Each row of a before or after table is a point. The points were changed in one or more steps. Then noise was added and the rows were shuffled. The steps act on columns, c1 being the first. Name the steps. A step turns or swaps two columns, mirrors them in a line or flattens them onto one, adds a multiple of one to another, or multiplies or shifts one. Angles are multiples of 10 degrees, from the lower column toward the higher: turns from -170 to 170, lines from 10 to 170 but not 90. Use the fewest steps. Two steps may share a column if one is a turn and the other turns, adds or multiplies; they go together, in the order done. Otherwise the lowest column goes first.

Before:
[[ 15  -9  70]
 [ 18 -33 -29]
 [-17   5  39]
 [-19  33  45]
 [ 14 -41 -25]
 [ 16 -13  -6]
 [-25  24  20]
 [  4  29  33]
 [ -6  55  36]
 [ -7  19  24]]
After:
[[ 17  58 -38]
 [ 19  -1  43]
 [-19  13 -56]
 [  5   8 -43]
 [-26   3 -30]
 [ -5  -9 -64]
 [ -9   5 -28]
 [ 13   9  49]
 [-17  29 -32]
 [ 16   1  13]]
Steps: turn c2 and c3 by -130 degrees

Before:
[[-28 -50  50 -20  -3 -16]
 [ 20 -26  50  27 -24  -3]
 [-22  -3  14  -2  -5  30]
 [ 17  -6 -22  -3  12   8]
 [-16  43  45  16 -29  17]
 [ -3   5  54  32   8  58]
 [ 37   2  47 -22 -24   8]
 [-27 -35  62 -15 -46  -3]
 [ 15  29  42  52  -3 -16]
 [ 33  15  47 -26 -38   0]
 [-11  35   1   9  17 -37]]
After:
[[-28 -34 120  11 -45  14]
 [ 15  30 102 -50  -1 -12]
 [-23  -3  76  16  -3 -25]
 [-15  42 106  -4 -28 -22]
 [ 31  14 108  22 -39  12]
 [ 19 -24 110 -25 -24 -11]
 [-11  35  61 -26  16  29]
 [-31 -51 111   6  -3  23]
 [ 37   2 109  23 -24   3]
 [ 18  -6  37   9  14  -3]
 [ -2   6 116   0   8 -68]]
Steps: shift c3 by 60; turn c4 and c6 by -150 degrees

Before (9 x 11):
[[ 10   5 -29  34   3   1  -3 -14  -4 -29  33]
 [ 25  -7   0  44 -15 -16   1   9  17  27  -6]
 [ 44  39   9  10 -44   5  47 -19 -12  -9 -39]
 [-25  -9  15  12  31  17  -6 -35 -18 -17   6]
 [ -4   9 -46  40  -7  18 -23 -32  19 -30 -15]
 [  6  19 -34  29   0   9  37 -78 -14  21  -3]
 [-20  33   4  24 -54  18 -11  -2  14  -2 -15]
 [ 15  22  30 -31  12 -10 -25  -3  51  -9 -19]
 [-65   7 -40   7  23  -7   5   0   1  23  -2]]
After, 9 rows:
[[ -25   -8   37    9   31   16  -10  -32  -19  -17   -5]
 [  44   40   26   14  -45    0   72  -20  -11   -9  -52]
 [ -20   32    8   22  -53   18  -18   -3   16    0  -26]
 [ -65    6  -98    2   22   -6    7    4    2   22  -12]
 [  14   18   74  -33   15  -12  -38   -6   50   -7  -28]
 [  -4    6 -114   39   -5   15  -40  -31   19  -32  -27]
 [  25   -3   -2   45  -14  -14    3    7   18   27  -17]
 [   9    4  -76   33    2   -1   -2  -14   -8  -26   23]
 [   6   17  -83   31    1    9   59  -75  -13   24  -13]]
Steps: multiply c3 by 2.5; multiply c7 by 1.6; shift c11 by -10

Before:
[[ 20 -21   8  19 -43 -12  82 -27  56  21 -38 -53  16 -12  35   6 -25  17]
 [ 15  38   6 -27  35 -11  -4 -37 -35   5  26   2  23  22   6 -45  16 -14]
 [-10   0  13 -66 -24  -4 -14   1 -10  24  39 -12  14  19 -10 -62 -12  23]
 [ 30   6  21 -42  -6 -33 -32 -11 -22  45   1  11  -2  14 -20 -59  21 -47]
 [ -5 -20  -1 -57  10 -48 -26 -51  -8  32  40  38  15  13   0 -28  15 -14]
 [ 12  -1  -5 -37  -3   8 -53 -47 -23  56   8 -11  11  16  17 -34  26   6]
 [-18 -39 -10  44 -22  24  55 -23  22  21 -30 -30  52 -16  -7  -6 -24 -25]
 [ 46 -54  -9   1   2  30  60  -1  33  10 -37 -22  25 -32  11  19 -38   8]
 [ -5  -6   7 -41   5 -49 -24 -28 -74  36   6  -4  -9  -3 -12 -30   4  11]
 [ -8 -38 -14  33  12  -7  45  33  56  25 -33 -49  20 -13  39  13 -24   3]
 [-13 -30   3  21  30   4  23 -38  27  12 -94  31  -4  14  -2 -22 -17   5]]
After, 11 rows:
[[ 19  32 -13  31   5 -20  46  34  56  25 -35 -48  21 -13  35  13 -24   1]
 [-24  65  -9   2   1  24  60  -2  33  11 -36 -22  27 -33  21  19 -39   8]
 [-12  28   7  17 -17 -22  82 -27  57  21 -39 -53  14 -12  30   6 -26  16]
 [ 22  23   3  21  11   6  23 -38  26  12 -95  32  -4  13  -2 -20 -17   5]
 [ 11  17   0 -57   4 -45 -26 -51  -7  30  41  38  15  13 -17 -28  16 -12]
 [  9  -3  12 -66  -8  -2 -13   1 -10  23  39 -12  14  22 -10 -62 -12  22]
 [-12   5  -4 -37  -1   1 -53 -45 -22  56   8 -10  11  14  17 -33  27   6]
 [-31   7  19 -41  -4 -23 -33 -10 -23  44   0  11  -4  14 -31 -60  21 -48]
 [-25 -31   5 -25  13 -11  -6 -35 -33   6  26   3  23  21   2 -46  15 -14]
 [ 30  30 -11  44 -11  24  55 -22  23  19 -29 -30  53 -17   2  -5 -26 -25]
 [  7   6   6 -41   2 -43 -23 -28 -75  35   5  -5  -9  -2 -29 -30   4  12]]
Steps: turn c1 and c2 by 160 degrees; multiply c5 by 0.4; turn c6 and c15 by 20 degrees
